Each row of a before or after table is a point. The points were changed in one or more steps. Then noise was added and the rows were shuffled. The steps act on columns, c1 being the first. Name the steps. A step turns or swaps two columns, mirrors them in a line or flattens them onto one, adds a multiple of one to another, or multiplies or shifts one. Angles are multiples of 10 degrees, from the lower column toward the higher: turns from -170 to 170, lines from 10 to 170 but not 90. Use the fewest steps. Two steps may share a column if one is a turn and the other turns, adds or multiplies; they go together, in the order done. Otherwise the lowest column goes first.

Before (12 x 2):
[[-11  38]
 [  7 -69]
 [-48 -69]
 [-77 -23]
 [ -1  -1]
 [ 94 -68]
 [ 17   8]
 [  7 -27]
 [-16 -18]
 [-30 -29]
 [-14  52]
 [-53  18]]
After (12 x 2):
[[ 36 -10]
 [ 12  21]
 [ 38 -27]
 [ 46   2]
 [124 -28]
 [ 13  -7]
 [-18 -26]
 [ 30   0]
 [ -2 -13]
 [-47  -9]
 [-21   6]
 [ 17  17]]
Steps: shift c1 by 30; multiply c2 by 0.4

Before (14 x 4):
[[ 19   8  67 -47]
 [ 68  -6  60 -22]
 [-16 -10  29  22]
 [-44 -50 -41  54]
 [ -3 -58 -62  40]
 [ -2  -4  32 -64]
 [-35 -34 -27  87]
 [  1 -64 -40  57]
 [-17  15 -44   9]
 [-37 -22  36  70]
 [ -3 -14 -29  49]
 [-19 -29 -44  82]
 [ 11  -1  16 -45]
 [ -6  -2 -30  25]]
After (14 x 4):
[[ 11 -14  35   0]
 [  3  10 -17 -48]
 [ -6  16  21 -79]
 [ 21 -36  71  30]
 [ 63   1   6  68]
 [ 29 -18  17  90]
 [ 34 -36  36  84]
 [ 58  -2 -21  72]
 [ 14  -1   7  60]
 [ 50 -42   3  70]
 [-14 -18 -28  34]
 [  6  68  31 -56]
 [  8  -2 -15 -70]
 [ -1  -4  -8  37]]
Steps: turn c1 and c2 by 90 degrees; turn c3 and c4 by -40 degrees

Before (12 x 6):
[[ 62 -20 -42  26  36 -37]
 [ 22  38 -11  25 -11 -46]
 [ 34  42  54  76 -36 -58]
 [-32  73   1 -30 -11  18]
 [ -5  18 -26 -63 -56  13]
 [ 84 -65  55  19 -35  47]
 [ 20  49   7 -63 -25   2]
 [-29 -53  19 -40  64  52]
 [-32  23 -25 -63  27  16]
 [ 12 -16   1 -22  42 -39]
 [ 28 -17  22  43 -31 -55]
 [ 26  16 -60  50 -13  51]]
After (12 x 6):
[[ 85  77  56  16  12  41]
 [-29 -31 -22 -67 -21  17]
 [ -5   3 -27 -65  59  15]
 [ 35 -23  54  73  50 -61]
 [ 60   7 -40  28 -39 -40]
 [ 29  29  23  45  23 -55]
 [ 13   2   1 -21 -43 -38]
 [ 24 -12 -61  52  16  54]
 [-27  25  17 -44 -76  55]
 [ 23 -32  -9  27  22 -45]
 [ 23 -40   6 -65  43   1]
 [-31 -67  -1 -28  35  15]]
Steps: turn c2 and c5 by 160 degrees

Before (14 x 8):
[[  52  -21   11  -12   15   45  -15  -47]
 [ -86   -2  -15   36  -27  -40    2  -88]
 [ -17  -59   -6  -31  -97    3  -60   -9]
 [ -22   15   16  -24   96    4   16   28]
 [   2   67  -15   19    4   37  -34  -52]
 [  15  -68   21  -45  -32   21   30    2]
 [ -22   -6  -32  -14  -25  -17   -3  -18]
 [ -49   15  -54  -45  -55   20  -41  -16]
 [ -22   24  -24   49  -15   -7  -25   62]
 [  20    5  -17  -65   45   20  -23  -45]
 [  22   21   37   21  -57   -3   -6  -62]
 [  12   -3   70    6   93  -25  -59    2]
 [  82   43   -8  -41  -44   11  -41  -19]
 [  31  -18   74 -107  -59   28  -24  -59]]
After (14 x 8):
[[-18  15  24  30  94   5  12  27]
 [-66 -20  -4 -23 -30  73   2 -94]
 [-17  12 -29   7 -34  21 -11 -13]
 [ 13  42 -22  50  49 -26 -24 -41]
 [-14  54   1  -9 -88  -3 -57  -4]
 [  1 -47  -9  28   3 -43 -44 -45]
 [ 12  -5  75  -1  95  19 -61   0]
 [ 15  66  18 -18 -32 -32  32 -10]
 [ 25  84  73  65 -59 -31 -23 -57]
 [-11 -35 -23 -23 -11   9 -16  63]
 [ 79  14  -6  48 -50 -43 -51 -16]
 [ 19 -31  36 -17 -57   2  -3 -60]
 [-53  25 -57  36 -66  -6 -40 -20]
 [ 38   9   7   3  14 -60 -18 -53]]
Steps: mirror c1 and c6 in the line at 170 degrees; multiply c2 by 0.7; turn c2 and c4 by 130 degrees
